Every row gives one point. Each copy is the shape, with its points in the same order, stretched, turned, moved and blurred by noise. Some copies are also mirrored. Which?

Shape, 6 rows:
[[-5.0 -0.5]
 [-0.5  0.5]
 [-1.4 -2.8]
 [ 4.0 -4.1]
 [-1.2 -3.7]
 [ 4.4  3.2]]
Copy 1 (6 x 2):
[[-0.9 -6.5]
 [-0.3 -1.0]
 [ 3.0 -3.2]
 [ 6.0  1.0]
 [ 3.1 -3.6]
 [-1.0  5.0]]
Copy 1 is: only turned
Copy 2:
[[ 5.7  0.3]
 [ 0.3  0.9]
 [ 2.1 -2.9]
 [-4.3 -4.4]
 [ 1.4 -3.7]
 [-5.1  3.3]]
Copy 2 is: mirrored
Copy 3:
[[-5.3 -4.4]
 [-0.6 -1.3]
 [-3.9  0.5]
 [ 0.3  6.2]
 [-4.4  2.0]
 [ 5.9  0.0]]
Copy 3 is: mirrored
Copy 4:
[[-3.7 -2.3]
 [-1.0  1.3]
 [ 0.3 -1.2]
 [ 5.4  0.6]
 [ 0.5 -2.5]
 [ 1.5  5.8]]
Copy 4 is: only turned

Shape (6 x 2):
[[-3.2 -2.7]
 [-0.8  1.8]
 [-2.3  0.6]
 [-1.5 -9.9]
 [ 0.7  0.7]
 [-0.3 -0.1]]
Copy 1 (6 x 2):
[[-2.6  2.5]
 [ 1.5  2.1]
 [ 0.1  2.9]
 [-8.7 -1.0]
 [ 1.0  0.6]
 [-0.2  0.9]]
Copy 1 is: only turned
Copy 2, 6 rows:
[[-3.3 -1.6]
 [ 0.2 -0.3]
 [-0.9  0.4]
 [-7.9 -8.2]
 [ 0.9 -2.2]
 [-1.2 -2.4]]
Copy 2 is: only turned

Shape:
[[-2.2  0.3  0.5]
 [ 1.7 -1.6  0.1]
 [ 8.6 -2.9 -4.1]
 [ 5.2  3.0 -1.4]
 [ 4.9 -0.2  0.6]
 [ 0.0  0.2  0.6]
 [-3.4  0.0 -0.5]
 [ 2.8  5.2  3.3]]
Copy 1, 8 rows:
[[-2.3  2.1  0.8]
 [ 1.3 -1.4 -1.3]
 [ 9.7 -5.3 -2.8]
 [ 4.9  1.3 -4.5]
 [ 2.7 -1.6 -4.3]
 [-0.6  0.9 -1.3]
 [-1.9  2.4  1.8]
 [-1.3  4.0 -6.6]]
Copy 1 is: mirrored
Copy 2 (8 x 3):
[[ 0.3  1.3 -0.8]
 [ 3.3 -1.6  2.8]
 [ 7.8 -8.9  5.0]
 [-0.6 -7.2  2.6]
 [ 1.8 -4.0  4.7]
 [ 0.8 -0.7  1.3]
 [ 0.7  1.6 -1.6]
 [-5.9 -3.4  4.0]]
Copy 2 is: mirrored
Copy 3:
[[-0.6  0.2  1.1]
 [ 2.1 -0.9 -1.7]
 [ 2.8 -1.5 -9.2]
 [ 0.0  3.5 -5.5]
 [ 2.9  1.6 -4.3]
 [ 0.4  0.3 -0.4]
 [-1.6 -0.6  1.7]
 [ 1.7  6.4 -1.3]]
Copy 3 is: only turned
Copy 4, 8 rows:
[[-1.9  0.4 -1.1]
 [ 1.2 -2.0  0.8]
 [ 8.7 -3.8  2.1]
 [ 4.4  1.7  2.5]
 [ 3.2 -1.3  3.0]
 [-0.1  0.1  0.3]
 [-2.0  0.4 -2.6]
 [-0.3  3.7  4.2]]
Copy 4 is: only turned

Shape, 9 rows:
[[-0.7  0.1 -2.0 -0.6]
 [ 0.3 -1.3 -0.9  3.2]
 [ 0.3  0.5 -1.1  7.0]
 [-1.2 -1.4 -0.9 -2.8]
 [ 0.1 -1.0 -2.2 -3.5]
 [-4.6 -0.1  6.2 -4.7]
 [ 2.5  2.7  4.7 -3.6]
 [ 1.2  6.8 -0.2 -4.2]
 [ 0.2  1.6  3.5  8.9]]
Copy 1, 9 rows:
[[-1.1  2.4  0.8  0.6]
 [ 0.2  0.2  2.8  2.3]
 [-0.7  1.6  6.0  5.3]
 [-0.5  0.4 -0.1 -1.7]
 [-0.1  1.9 -1.6 -1.4]
 [ 1.3 -2.8  4.1 -7.6]
 [ 5.8  1.6  2.6 -3.8]
 [ 1.6  7.1  2.5 -3.6]
 [ 1.8 -0.7  9.2  4.6]]
Copy 1 is: only turned
Copy 2 (9 x 4):
[[ 0.4 -1.0 -2.0 -0.1]
 [-1.9 -3.3  0.6  2.1]
 [-4.7 -3.5  1.3  4.3]
 [ 1.9 -1.4 -3.0 -1.1]
 [ 3.1 -0.9 -2.8  0.0]
 [-1.4 -2.7 -0.6 -8.2]
 [ 1.4  2.5  2.7 -4.2]
 [-0.1  5.9 -1.7 -3.0]
 [-7.6 -3.5  4.9  2.7]]
Copy 2 is: only turned
